Each point is reached from the start by the listed moves, each made once or not at all, plus a little noise. Is the number of moves made odd or even? Then give how often each move was made.
In the rows, 128 means zero.

Moves:
(1): [110 160]
(2): [96 87]
Start: [130 123]
Points:
[114 157] -> odd (1, 0)
[ 82 113] -> even (1, 1)

Moves:
(1): [112 118  90 113 163 120]
(2): [102 159 126 136 116 132]
(3): [151 147 106 117 129 143]
(4): [155 144 157 128 143 106]
(5): [153 117 165 172 154 120]
(6): [133 103 105 158 116  98]
Start: [134 130 108 120 107 167]
Points:
[155 166 123 162 115 170] -> odd (0, 1, 1, 0, 1, 0)
[ 94 133  40 142 125 131] -> odd (1, 1, 0, 0, 0, 1)
[168 129  90 139 171 172] -> odd (1, 0, 1, 0, 1, 0)
[206 158 150 155 136 150] -> odd (0, 0, 1, 1, 1, 0)
[160 124 146 164 139 163] -> odd (0, 0, 0, 0, 1, 0)

Moves:
(1): [144 115 136 112 114 145 137 139 118 153 125 111]
(2): [ 94 167  82 176 116 128  89  91 105 147 102 102]
(3): [132 155  98 126 105 126 144 114 146 135 106 124]
(4): [134 135 129 125 123 100 108 120 127 142 137 129]
(5): [155  94 137 116 134 111 133 138 149 105 123 119]
(6): [143 128 129 154 120 122 122 153 140 112 125 135]
(7): [124 161 136 147 106 141 121 105 137 122 132  97]
(8): [126 132 135 117 121 117 129 158 142 135  98  92]
(9): [126 144 114 153 125 109 128 128 167 126 131  93]
(10): [106 129 141 154 107 120 143 112 120 141 113 128]
(11): [143 138 142 166 164 151 113 110 133 140 128 203]
Start: [161 124 132 112 139 160 111 142  91 169 109 120]
Points:
[207 118 134 140 125  78  99 199 169 151  81  47] -> odd (0, 0, 0, 1, 1, 1, 0, 1, 1, 0, 0)
[224 141 165 161 138 151  78 115 158 194 115 109] -> even (1, 0, 0, 1, 1, 0, 1, 0, 1, 0, 1)
[127 148 106 192 108 103  90 126 133 184  37  17] -> odd (0, 1, 0, 0, 1, 0, 0, 1, 1, 1, 0)

Moves:
(1): [120 136 130 144 106 120 147 136 132 109 101 121 130 123 107 133 127  86
 142 129]
(2): [140 113 129 129 131 121 132 133 150 122 132 124 116 117 137 112 124 130
 121 113]
(3): [109 117 139 101 140 119 135 137 115 139 121 113 130 123 123 129 107 123
 127 125]
(4): [115 146 123 139 119 101 129 147 137 139 118 108 142 124 141 117 162 152
 123 127]
(5): [142 144 125 120 141 137 126 125 119 126 116 118 139 136 127 120 124 136
 112 137]
(6): [115 135 135 105 105 120 133 113 127 145 135 138 124 130 136 108 112 110
 133 122]
(7): [110 136 126 101 149 143 146 138 145 119 115 128 137 113 124 133 131 125
 129 154]
(8): [134 141 128 137 143 150 131 145 136 120 140 127 128 123 105 116 104 138
 147 119]
(9): [134 123 118 142 133 119 119 129  96  96 143 163 132 157 132 120 112 140
 117 102]
(10): [144 115 109 131 117 118 134 126 122 123 129 130 125 110 135 127 119 128
 117 133]
(11): [ 96 127 127 146 129 145 141 121 134 131 127 123 117 122 149 119 128 119
 128 130]
(12): [125 132 120 142 142 118 123 122 118 144 124 141 150 122 140 127 124 133
 147 138]
(13): [121 134 115 127 141 130 129 108 132 121 117 139 131 145 111 135 125 136
 153 124]
(14): [127 139 128 130 130 147 132 147 134 146 108 118 131  96 130 135 136 142
 118 111]
(15): [121 118 139 140 113 147 122 120 151 126 137 125 111 112 132 132 119 151
 123 145]
(16): [114  92 118  99 121 127 115 127 155 145 126 134 142 150 134 108 115 153
 137 127]
(17): [134 118 124 165 122 121 138 128 129 126 132 143 137 137 132 143 130 129
 121 124]
(18): [145 148 118 133 126 106  96 117 135 136 126 107 131 128 129 136 136 120
 128 104]
Start: [129 133 127 122 119 104 126 149 131 158 132 118 129 131 124 148 124 129
 143 110]
Points:
[140 159 120 162 131 112  86 141 158 171 146 105 138 104 119 148  95 161
 176 104] -> even (0, 0, 0, 0, 0, 0, 0, 1, 0, 0, 0, 1, 0, 0, 1, 0, 0, 1)
[ 78 157  76 120 110  96 138 135 231 173  82  88 163  92 138  79  81 154
 190 121] -> even (1, 1, 0, 1, 1, 1, 1, 1, 0, 1, 1, 1, 1, 0, 1, 1, 0, 1)
[ 67 125  84 147 144  76 172 159 117 129 111 140 156 138 147 146 112 158
 132 105] -> even (0, 0, 1, 1, 0, 0, 1, 0, 1, 1, 1, 0, 1, 0, 0, 0, 1, 0)
[129 111  92 126 115 102 120 161 221 151 109 102 147  76 114 121  72 141
 183 119] -> odd (1, 1, 0, 0, 0, 0, 1, 1, 0, 1, 0, 1, 0, 0, 1, 1, 0, 1)
[ 95 141  89 185 125  76 103 160 179 203 128 103 180 139 157 119 126 178
 178  83] -> odd (0, 0, 0, 1, 0, 0, 0, 1, 0, 0, 1, 1, 0, 0, 0, 1, 1, 1)
[126 136 131 167 141 125 123 153 175 161 140  74 115 105 132 131  72 152
 126  84] -> even (0, 1, 1, 0, 1, 0, 0, 1, 0, 0, 1, 0, 0, 0, 1, 0, 1, 1)
[ 76 125 116 132 102  76 113 150 197 249  97  73 164  90 197  97 104 193
 124  78] -> even (0, 1, 1, 1, 1, 1, 0, 0, 0, 0, 1, 1, 0, 1, 1, 1, 1, 1)
[ 87 191  89 130 125  80 137 155 161 191 120  96 161  78 160 107 116 129
 172 113] -> even (0, 0, 0, 1, 0, 1, 1, 1, 0, 1, 1, 1, 0, 0, 0, 0, 0, 1)
[135 138  82 238 107  87 155 180 160 121 105 148 155  87 117 135  98 187
 164  68] -> odd (1, 1, 0, 1, 0, 0, 0, 1, 1, 1, 0, 1, 1, 1, 1, 0, 1, 0)
[100 123  79 209  64  70 128 167 194 175 117 127 154  87 172  88  81 168
 151  42] -> even (1, 1, 0, 1, 0, 1, 0, 1, 1, 1, 1, 1, 0, 1, 1, 1, 1, 1)
